Rows are points. The points of each table are mixes of a few directions, plus a little noise. Count the directions of each table, and those that both share. Where both have some left over, give the other angles between the two spaces (their principal angles), to ten degrees, smallest first.
(in the rows, 128 means zero)

First (6 x 2)
[[ 61  77]
 [156 149]
 [134 132]
 [ 98 104]
 [135 135]
 [184 171]]
Second (6 x 2)
[[ 99 107]
 [155 151]
 [172 160]
 [ 91  99]
 [169 158]
 [ 78  89]]
Directions: first 1, second 1, shared 1

First (5 x 4)
[[155 129  89 140]
 [172 132  64 147]
 [ 62 125 228  99]
 [128 129 126 130]
 [124 127 134 124]]
Second (6 x 4)
[[114 120 140 150]
 [130 163 113  40]
 [120 106 141 183]
 [142 159 107  46]
 [106 118 145 159]
 [157 101 122 191]]
Directions: first 1, second 2, shared 0; angles 30

First (10 x 8)
[[ 95 162 174 162 191 108  82 156]
 [ 99  72 131 113 101 108 148  81]
 [118 125 124 131  78 100 184 118]
 [105 119 152 119 151 129 129 103]
 [125 152 145 131 137 117 119 136]
 [137  32  60 148 143 194 137 121]
 [189 171 109  69  72 140 145 121]
 [178 202 123 134 137 115  31 200]
 [ 89 105 149 150 155 109 106 125]
 [144 141 113 120 117 160 197 122]]
Second (10 x 8)
[[116  65 144 133  22  70 108 194]
 [130 138 126 127 144 137 131 118]
 [137 175 116 124 207 171 143  79]
 [124 105 134 130  90 107 121 152]
 [132 148 123 126 162 146 134 107]
 [134 163 119 125 188 160 139  91]
 [118  76 141 132  40  80 111 183]
 [138 180 115 124 216 176 145  73]
 [132 148 123 127 161 146 134 108]
 [120  82 139 131  52  86 113 176]]
Directions: first 5, second 1, shared 0; angles 30

First (10 x 11)
[[124 115 146 186  57  65 103 146 100 153  96]
 [139 139 143 142 146 129 117 108  93 172 152]
 [101 156 154  44 171 171 115 136 200 177 154]
 [134 114 100 130 128 135 151 131 132  68 114]
 [148 120 108 154 137 130 144 112  92  97 131]
 [136 136 141 141 138 126 118 113 100 165 145]
 [172 123 106 186 159 133 147  82  34 113 155]
 [119 131 100  57 176 185 159 133 192  69 135]
 [ 82 139 183 103  68  86  77 174 192 211 103]
 [127 106  98 136 100 118 149 146 145  54  94]]
Second (10 x 11)
[[ 68 144 174  49  93 120  89 182 244 186 106]
 [141 120 144 202  88  78 107 120  60 162 120]
 [149 124  84 106 192 182 170 101 123  54 150]
 [157 119 114 188 123 110 136 103  52 121 132]
 [132 130 120 117 144 143 138 124 132 110 132]
 [154 123  91 132 178 164 164  96  96  69 148]
 [118 131 131 109 133 134 127 138 154 129 128]
 [ 94 139 152  76 113 129 110 160 200 153 116]
 [155 116 129 211 100  84 121 105  39 145 126]
 [103 135 143  95 119 130 115 151 180 145 121]]
Directions: first 3, second 2, shared 2

First (10 x 14)
[[128 102 110  92 181 139 145 138 107 129 139 112  95  91]
 [122 151 175 160  54 115 131 105 119 138 145 146 161 137]
 [139 130  95 131 153 133 108 146 155 116 100 125 126 156]
 [144 141  97 148 133 128  99 145 168 113  91 130 138 174]
 [114 163 207 176   7 105 136  85 111 147 158 154 178 136]
 [126  98 108  84 194 141 149 138 105 128 141 112  90  86]
 [121 133 165 136  89 120 142 109 109 139 150 135 141 112]
 [124 105 120  95 172 136 146 133 107 130 142 115 101  91]
 [121 107 133 100 156 133 150 126  99 134 148 118 106  87]
 [152 150  71 161 140 128  77 158 200 102  63 132 146 212]]
Second (8 x 14)
[[109 136 147 153  92  92 195 133 100 141 182 121 153  98]
 [104 136 153 163  83  82 215 132  90 147 199 123 162  84]
 [129 129 129 129 126 124 133 129 126 130 132 128 130 126]
 [155 118 100  91 180 180  31 122 172 110  50 135  89 176]
 [154 120 103  93 177 175  40 121 166 113  55 133  93 171]
 [123 129 133 135 117 117 148 131 117 132 144 127 136 118]
 [135 126 123 119 141 140 105 126 138 124 109 131 118 139]
 [119 129 135 140 112 111 159 130 114 134 155 127 140 112]]
Directions: first 2, second 1, shared 0; angles 40

First (10 x 20)
[[124 166 175 165 162  67 109  81 175  93 105 213 146  82 101 134 122 108
   98 111]
 [129 132 103 103 111 173 164 142 124 117 109 108 109 114 142 123 144 141
  145 134]
 [113  95  98 126 132 152 123 135  96 157 115 106 121 173 148 120 140 118
   95 118]
 [129 154 169 157 152  70 104  98 160 111 133 181 151 101 102 138 111 116
  117 121]
 [124 131 134 137 139 118 123 117 132 126 118 147 131 127 127 129 131 122
  114 122]
 [152 190 119  88  93 188 208 144 174  57  89 133  97  21 128 127 145 170
  200 149]
 [116 117  50  77 103 237 199 155 101 124  57  84  76 122 177 107 177 144
  130 122]
 [149 110 198 166 131  30  46 132 133 164 249 112 183 176  78 155  65 127
  159 152]
 [121  84 121 138 129 115  91 140  88 179 168  87 138 198 134 130 115 118
  109 128]
 [119  99 114 130 128 134 112 135 102 158 137 105 127 173 138 126 129 120
  109 123]]
Second (9 x 20)
[[152 118 167 136 125  69 105 143 115 129 178 115 156 147 142 136 102 111
  119 125]
 [190 155 142 124  99  63  86 177  84  94 201  73 102 212 128 177 105 134
  186 170]
 [115 141 100 114 152 181 164  95 178 108  75 163 102  63 101 110 193 169
  166 140]
 [193 137 184 129 124  28  89 155 122  94 214 107 139 162 128 156 122 137
  182 162]
 [129 134 105 126 101 139 114 156  83 131 135  93 107 187 135 148  99 115
  124 132]
 [137 133 127 124 129 126 129 128 136 118 129 130 121 125 124 129 140 139
  144 136]
 [ 57 101 112 133 164 201 177  72 181 169  42 188 154  32 128  76 153 123
   64  81]
 [102 113 120 135 127 148 134 121 118 156 112 133 142 124 141 116 105 105
   82 104]
 [ 80 117  96 128 134 195 156 103 142 155  67 153 129  91 130 102 135 122
   88 102]]
Directions: first 3, second 3, shared 0; angles 30, 40, 50
